Each row is a point. To make a cloud, some directions were put in groups of two or more. Within a group, all points are equally far from the middle, so they leave a hole (a ring in 2 directions, a hollow ball in 3). The other directions are filled evenly. Then the cloud was stretched, turned, moved and blurred a little. How many holes are there, and how many directions does each take, smallest first?

Cloud, 15 rows:
[[ 40  -9]
 [  4 -35]
 [ 27  22]
 [ 30  19]
 [ 34  12]
 [ 41  -5]
 [-38  43]
 [ -7  42]
 [-30  44]
 [-19  44]
 [ 22  27]
 [-60   1]
 [ 21 -31]
 [ 30 -26]
 [ 38   5]]
Holes: 1 (2)

Cloud (20 x 3):
[[-35   6  52]
 [-20  17 -41]
 [ -9 -15  59]
 [-49   9  22]
 [ -1 -36 -23]
 [ -1 -22 -39]
 [-23  56  22]
 [ 19 -19 -37]
 [-23 -34  33]
 [-40  21  43]
 [-17 -15  57]
 [-40  -2  45]
 [ 16  -5  58]
 [ 34 -26  11]
 [-12 -40  -9]
 [  9  37  60]
 [ 39  39 -24]
 [ 48   4 -12]
 [ -9 -23  53]
 [ 36  41  37]]
Holes: 1 (3)

Cloud, 22 rows:
[[-30 -32 -11]
 [ 30 -13 -14]
 [ 29 -23  17]
 [-36 -32 -22]
 [ 16  25   1]
 [ 60  12  36]
 [ -1  -1  31]
 [  2 -37  22]
 [  3  -6  -6]
 [-16  13   7]
 [ 14 -37  -5]
 [ 48  18  20]
 [  2 -14 -47]
 [ 17  39 -21]
 [ 35 -35  20]
 [ 27 -36   1]
 [ -4  18  16]
 [ 12  41 -22]
 [ 27 -25 -26]
 [  8 -22  60]
 [ 27 -15   3]
 [-12  17  -5]]
Holes: 0

Cloud, 28 rows:
[[-43 -15 -29  34]
 [  8  12   7  17]
 [ -7  -3  24 -10]
 [-14  19  27  16]
 [-55 -28  12 -26]
 [  4 -56  40 -29]
 [ -2 -46   7  47]
 [  6  45  14  15]
 [-28 -30 -25  30]
 [-50 -37  -6  50]
 [ 15  11 -12  33]
 [ 15  22  23  -8]
 [-23  10 -28   9]
 [-16 -19  13 -42]
 [ -5  18  17  22]
 [-14 -45   0  43]
 [-45   9  34 -10]
 [-52 -41 -18   8]
 [ -5 -24  55  -5]
 [  0 -50   2  21]
 [-47  10  34  15]
 [ 22  -2 -15  22]
 [-32   7  -1 -35]
 [-39  -8   7  -7]
 [  2  17  35  48]
 [-14 -30  17  26]
 [-60  11 -11  12]
 [  6   1  24  42]]
Holes: 0

Cloud (27 x 4):
[[-40  17 -19 -15]
 [ 32  23  49   8]
 [ -7  15  -6 -26]
 [-34  32  -9  -4]
 [-20  19  31 -16]
 [-12   5  34  39]
 [ 25  41  21  30]
 [ 41   0  23   5]
 [ 11  14   4  32]
 [ 26  50 -15  32]
 [ 38  -9  26 -30]
 [ 24  -8 -13  17]
 [  7 -16   4  34]
 [ 21  -8 -16   3]
 [ 60  12  34  23]
 [ 13  30 -22 -19]
 [ 15 -43  10 -22]
 [ 15  12 -56  23]
 [ 50 -29 -10   3]
 [ 47  27  18  23]
 [ 14  37  25  22]
 [ 12 -15  28 -10]
 [-28  20  13   8]
 [ 26 -22   6  24]
 [ 24   3  11 -24]
 [ 33 -20 -13  19]
 [-26  29 -11 -23]]
Holes: 0

Cloud, 48 rows:
[[  7 -31 -26  42  -7 -13]
 [ 14 -15   7  -2   6 -11]
 [ 11  -8   7 -23  31 -40]
 [-17  -5 -19 -34  14 -27]
 [-17 -23   1   6   2   5]
 [-24   2  -1  29 -23 -13]
 [-24  -7   2  -4   7 -25]
 [-11 -29  23  15 -27 -13]
 [-22 -23  15   1   6 -35]
 [ 19 -19  23 -43 -35  -2]
 [-19 -10 -24  -6  20  10]
 [  2 -21 -60 -22   0   7]
 [  0 -20  21  22   7  17]
 [  0 -12 -34  21  54 -21]
 [-24  22  20  18 -19  18]
 [ -4 -29 -39 -15   6  -4]
 [  1  17  -5  -6   8 -11]
 [ 14 -14  13  24 -10  24]
 [ -7   1  17 -14   8 -20]
 [  6 -10  25  23   4  -7]
 [-13  -9 -18  -5   6 -20]
 [-10 -29 -11  21  20   8]
 [ 34 -11  -7 -18  -2  -4]
 [  2  10  15  24   9 -43]
 [  8 -14 -28  -4  16  10]
 [  7 -35 -23 -22   9  -9]
 [ 27 -25  40  16 -16  16]
 [  6 -32 -29  19  -4  -1]
 [ -8   7  35 -34 -13 -29]
 [-14 -31  18  40  18  -4]
 [ -1  -9   9 -14  10  -6]
 [-33   0 -34  31   4 -11]
 [ -4 -32 -41  34  -5  24]
 [ -4 -22 -10  25 -27 -33]
 [ 35 -15   1 -12  -5 -16]
 [ 40 -25   7 -24   3   1]
 [ 15   0   6  22 -43  -1]
 [ -2   2 -26 -29   3   0]
 [-14 -36 -46 -25 -13  29]
 [-13 -20 -34 -13  23 -24]
 [ 26 -31   3  -4 -19  39]
 [ 16 -29 -45  -7  25 -11]
 [ 28 -34 -11  14  -2   9]
 [ -5  10  -2 -34  -3 -42]
 [ 21 -31 -25   7   7 -22]
 [-10 -27 -20  32  14  22]
 [ -4 -17 -47 -17   8  13]
 [ 10 -40   9  31  12 -15]]
Holes: 0
